Each row is a point. Each copy is the shape, with its points in the same order, turned, moved and blurred by noise. Is it also mirrored, or only turned?
In the rows, zero is written as 128.

Shape:
[[122 111]
 [ 98 123]
 [145 116]
 [158 150]
 [125  96]
 [150 208]
 [ 99  93]]
Copy 1, 7 rows:
[[124 124]
 [ 97 122]
 [143 109]
 [139  72]
 [134 136]
 [106  24]
 [111 149]]
Copy 1 is: mirrored
Copy 2:
[[120 138]
 [145 148]
 [109 117]
 [124  85]
 [107 144]
 [175  54]
 [122 166]]
Copy 2 is: only turned
Copy 3 (7 x 2):
[[126 141]
 [151 123]
 [123 164]
 [153 185]
 [113 138]
 [211 203]
 [120 108]]
Copy 3 is: mirrored
Copy 4 (7 x 2):
[[100 139]
 [105 114]
 [115 164]
 [152 164]
 [ 88 153]
 [203 133]
 [ 76 124]]
Copy 4 is: mirrored

Shape, 10 rows:
[[186 149 117 154]
 [ 80 210 118 118]
 [109 149  85 135]
 [ 78 106  95 191]
 [ 85 126 121 115]
 [131  97 110 126]
 [131 117  99 109]
 [ 88 106  75 152]
 [144 102 190 132]
 [160 106  96 110]]
Copy 1, 10 rows:
[[154  91 199 121]
 [168 119  90 185]
 [125 131 147 164]
 [114 198 149 141]
 [107 134  95 138]
 [ 85 132 149 118]
 [ 99 102 146 147]
 [ 98 175 142 160]
 [115 116 140  57]
 [ 83 101 172 131]]
Copy 1 is: only turned
Copy 2 (10 x 4):
[[176 114 164 120]
 [ 60 160 189 141]
 [102 116 152 165]
 [ 81  43 134 149]
 [ 76 123 118 138]
 [129 106 101 141]
 [124 126 112 152]
 [ 92  73 118 175]
 [127 114 101  61]
 [159 124 107 150]]
Copy 2 is: only turned
Copy 3:
[[150 171 148  94]
 [126  85 190 172]
 [ 99 108 160 111]
 [ 42 136 120 134]
 [106  85 119 133]
 [110 117 103  92]
 [120 102 126  88]
 [ 57 109 128 106]
 [159 143  65 139]
 [132 116 118  66]]
Copy 3 is: only turned
Copy 4, 10 rows:
[[112 117 147 163]
 [ 80 218 129  99]
 [ 84 143 112  97]
 [ 96 126  36 116]
 [131 166  93  82]
 [144 110 107  99]
 [130 124 129  89]
 [ 95 115  74  81]
 [198 153 109 150]
 [135  98 144  99]]
Copy 4 is: mirrored

Shape:
[[ 93 133 114 108 147  93 120 125]
 [ 84 165  78 127 146 167 156 138]
 [152 139 140 117 109 110  94 131]
 [156 121 134 161  68  98 156 109]
 [102  98  99 137 107 130  89 115]
 [140 185 171 176  72 152 145 129]
 [ 86 129 112 103 121 136 100 173]
 [145  82 188 146 109  93 116  43]
 [ 46 184  58 136 159 119  94 152]
 [ 80 144  93 201 161 150 158 182]
 [159 122 116 130 135 120 100 101]]
Copy 1, 11 rows:
[[104 115 165  89 127 125 149 121]
 [105 143 143 113 129 153 187 199]
 [144 130 160 117 122 117  87 129]
 [120 158 157 169  69  88 107 127]
 [136 104 106 116 117  93 140 136]
 [165 180 190 186 119  94 119 180]
 [143 150 132  72 148 122 149 144]
 [ 97  92 159 196 126  69  90  78]
 [145  95 165  52 120 133 207 188]
 [164 155 149 137 107 161 232 158]
 [127  96 141 141 113 135  99 133]]
Copy 1 is: mirrored
Copy 2, 11 rows:
[[135  76 151  93 142 151 141 142]
 [126 149 143  81 166  98 114 152]
 [125  93 160 158 125 149 142 122]
 [112 131  88 165 106 166 123 107]
 [180 141 144 140 114 141 146 128]
 [106 119 110 163 112 127  43 104]
 [168  85 146 126 156 108 143 157]
 [107  83 139 144  29 209 135 113]
 [185 106 177  56 199 116 116 122]
 [149 140 103  64 142  54 117  94]
 [107 132 168 138 116 157 162 102]]
Copy 2 is: mirrored
Copy 3, 11 rows:
[[122 154 111 147 121 160 155 119]
 [121 205 148  88 155 114 167 115]
 [126  97 112 121 133 134 113 124]
 [208 100 114 105  99 130 127 159]
 [104 119 120  93  87 151 163 132]
 [191 138 161  70 138 132  64 135]
 [106 140 147 121 112 116 147  82]
 [157  78 132 129 111 204 124 217]
 [ 81 217  95  99 133 152 150  69]
 [122 243 139 104  95  90 129 142]
 [119 106 102 109 139 141 140 164]]
Copy 3 is: only turned

Shape:
[[129  67 119 138 113 106  77  39 111]
 [ 90 121 136  97 130 172 136  67 123]
 [ 93  60  96 104 105 153 134 107 135]
 [150 145 127 130 104 128  74 159 100]
 [ 83 118 155 112 129  82 129 154  85]
 [ 67  83 108 117 100 157 145  70 119]
 [177 179 208 129 134 144  91 109 141]
 [162  92 109 125 163 109 114  93 115]
 [ 54  48 137 145  81 128 141  61 139]
 [116 134 101 121 165 118  67 164 175]
 [172 178 128 108 118  93 144 180 110]
 [113 153 154 151  95 114 144 142 136]
 [152 143 163 160 164 172  89 139 132]
 [150  89 105  67 106  90 102 164 130]
 [ 73 127  99 112 132 139 125  69 126]]
Copy 1:
[[ 73 169 149 115 136 193  61 182 137]
 [105 156 116 152 171  99 100 148 139]
 [109 152 142 101 198 140 129 159 118]
 [139 154 160  70  81 128 109 101 119]
 [166 118 112  86  95 121 132 180 155]
 [ 84 161  98 118 189 127 123 172 139]
 [171 155 128 175  70 132  64  83 112]
 [109 116 188 137 122 158  93 161 120]
 [ 96 178  74 117 186 182 132 194 133]
 [151 120 186 112 130 159 136  87 181]
 [159  72 141  90  71 108 117 100  89]
 [143 128  86 114  98 142 141 114 114]
 [149 172 174 166  82 132 128  99 123]
 [169 102 173  53 151 148  96 137 117]
 [ 82 141 116 130 161 120 113 144 165]]
Copy 1 is: mirrored
Copy 2, 15 rows:
[[113  95 112 125  78  12 147 104 142]
 [133 164 105 152  89  83  86 139 167]
 [143 154 121 145  89  83 166 148 196]
 [153 139 164  68 138  92 134 120  94]
 [182 111  92 101 156 134 129 108 148]
 [142 159 109 167 115  58 132 131 193]
 [121 101 168  80 104 112  40 126 103]
 [105 107 103 108  76  96 148 129 112]
 [140 116 120 169 121  41 138 116 231]
 [111 152 148  72  93 154 152  75 137]
 [148 122 149 115 151 174 128 147  64]
 [130 120 162 128 171 119 107 122 142]
 [ 91 137 153  45 112 118  83 145 139]
 [186 111 144 111  82 134 183 125 113]
 [122 172  96 152 107  79 122 102 156]]
Copy 2 is: mirrored
Copy 3, 15 rows:
[[143 131  63 130 130 178  72 178  81]
 [ 92 122 123 147 174 170 162 150 103]
 [ 84  97 118 112 172 135  93 174 135]
 [154 175 124 115  75  91 134 157 120]
 [128 117 152 130 108  86 114 115  62]
 [ 78 116 110 126 180 154 121 151 101]
 [199 182 156 186 101 152 180 137 134]
 [157 103  97 117 107 171 122 132 129]
 [ 89 122 120 145 210 161  61 164  81]
 [141 151 185  68  88 149 117 133 146]
 [193 132 135 108 112  60 152 101 132]
 [151 176 151 149 156  94 117 111 113]
 [133 172 146 163  81 151 143 120 165]
 [166  98 140  75 110  82 109 185 132]
 [102 142 124  91 166 180 141 136  86]]
Copy 3 is: mirrored
